Rows are points. Before rounding, the points of a table are all equally far from one centre. They may lie mostly on one side of it. Where is the centre, to within rounding?

Points (9 x 2):
[[+0.28,-2.59],
[-2.25,-1.07],
[-2.08,-1.36],
[-0.13,+2.76],
[+2.46,-1.31],
[-2.16,-1.24],
[+2.76,+0.82],
[-2.51,-0.07],
[-0.76,+2.61]]
Centre: [+0.17,+0.09]

Points (13 x 8):
[[+0.45,-1.39,-0.94,-1.48,+0.16,-0.95,+2.08,-2.66],
[+1.38,+2.04,-4.76,+0.27,+0.25,+0.24,-2.41,+2.29],
[+4.41,-1.39,-1.66,-0.92,-1.17,+1.32,-1.20,+2.45],
[+0.32,+0.53,-2.13,-0.15,+2.40,-0.29,+1.11,+2.01],
[-0.78,+0.73,+0.17,-1.07,-0.93,-1.64,+1.16,+2.30],
[-1.70,-1.49,-1.05,-1.64,+1.44,-0.81,-0.05,+1.68],
[+1.07,+0.71,-2.26,+1.03,+2.01,-4.64,+0.87,+1.93],
[-0.28,-0.72,-0.55,-1.31,-1.26,+0.78,+1.06,+2.67],
[+1.03,-0.79,-3.55,+0.33,-0.65,+1.79,-3.34,+2.69],
[+1.53,+2.77,-2.56,-2.09,+0.54,-2.88,-2.24,+1.01],
[-2.23,-3.05,-2.18,+0.39,-0.39,+0.51,-0.30,+2.07],
[-2.49,-1.75,-2.59,-0.56,-0.14,+1.18,-0.48,+0.44],
[-0.33,+1.13,-3.56,-2.04,-2.35,+0.51,-0.79,+2.83]]
Centre: [+1.41,-1.21,-2.94,+0.18,-1.24,-2.02,-0.78,+0.31]

Points (18 x 14):
[[+0.25,-0.59,+1.40,-1.82,-0.16,-2.54,-0.70,-1.12,+0.50,+2.75,+0.82,-1.49,-0.76,+0.75],
[-1.70,-1.16,+1.79,+0.71,-1.75,-0.99,+1.42,-2.96,+1.56,-0.88,-3.28,-0.55,+2.83,+2.78],
[-3.49,-0.38,-1.43,+1.22,-2.57,-0.17,-0.37,+0.90,+1.64,+0.22,+2.03,+2.02,-1.74,+3.23],
[-1.16,-0.05,+1.60,-3.30,+2.26,-0.31,-0.23,+1.68,+2.39,+2.16,-1.47,+0.16,+0.58,+0.93],
[-3.73,+0.19,+1.43,-2.34,-2.94,+2.28,+0.51,-0.86,-1.70,+0.55,-3.66,+0.54,+1.11,+3.11],
[-2.98,-0.82,+2.89,-0.13,+0.50,+0.67,+1.18,+0.00,-0.21,+3.55,+1.35,+1.47,-2.42,+1.57],
[-4.67,+1.42,+3.11,-1.18,-2.03,+0.95,-1.45,+0.31,+1.69,+3.02,-0.45,-0.70,-0.04,+1.70],
[-3.72,+0.93,-1.52,+2.33,+0.48,-1.90,+1.08,-0.13,+0.50,-2.07,+1.32,+0.33,-2.24,+2.19],
[-1.68,+1.87,-1.15,-1.79,-4.02,+0.49,-0.31,-2.56,+1.26,-0.79,-1.43,+2.23,+0.64,+2.16],
[-2.65,+1.67,+0.09,-0.41,-0.84,-1.55,+0.61,-2.18,+2.61,+2.75,-0.79,+0.03,+1.33,+3.86],
[-3.47,-0.23,+0.70,-0.06,-1.12,+2.21,-1.41,-3.72,+1.37,+2.08,+1.02,+1.33,-0.36,+3.17],
[-2.29,+2.32,-2.74,+0.60,-3.09,+0.24,-0.45,-2.02,+1.00,+0.74,+0.72,+0.07,-0.86,+3.19],
[-3.81,+0.04,+1.15,-0.83,-0.99,-0.24,+2.00,+0.94,+2.39,+1.13,+2.24,+1.05,+0.00,+4.51],
[-2.27,+0.76,-1.34,-1.27,-1.39,-0.70,+1.10,+0.56,-0.28,+3.36,-1.16,+0.08,-1.97,+3.29],
[-1.50,-0.67,-0.38,+2.18,+0.10,-2.57,-0.45,-2.46,+0.45,+2.76,+0.16,-0.03,-1.56,-0.31],
[-2.34,+1.27,+2.86,+0.55,-0.62,-0.09,-0.52,+0.53,-2.01,+1.97,-3.77,+1.34,-1.69,+1.35],
[-1.63,-0.49,-0.70,+1.70,+1.85,-1.95,+1.95,-1.18,-3.82,+0.89,+0.54,+1.60,-1.29,+0.92],
[-2.37,+2.77,+0.10,-3.25,-0.84,+1.01,+0.58,+1.93,+0.32,+1.93,+0.68,-1.32,-1.09,+2.90]]
Centre: [-2.14,+0.22,+0.36,+0.22,-0.39,+0.75,+0.36,+0.02,-0.46,-0.07,+0.06,+0.26,+1.52,+0.50]
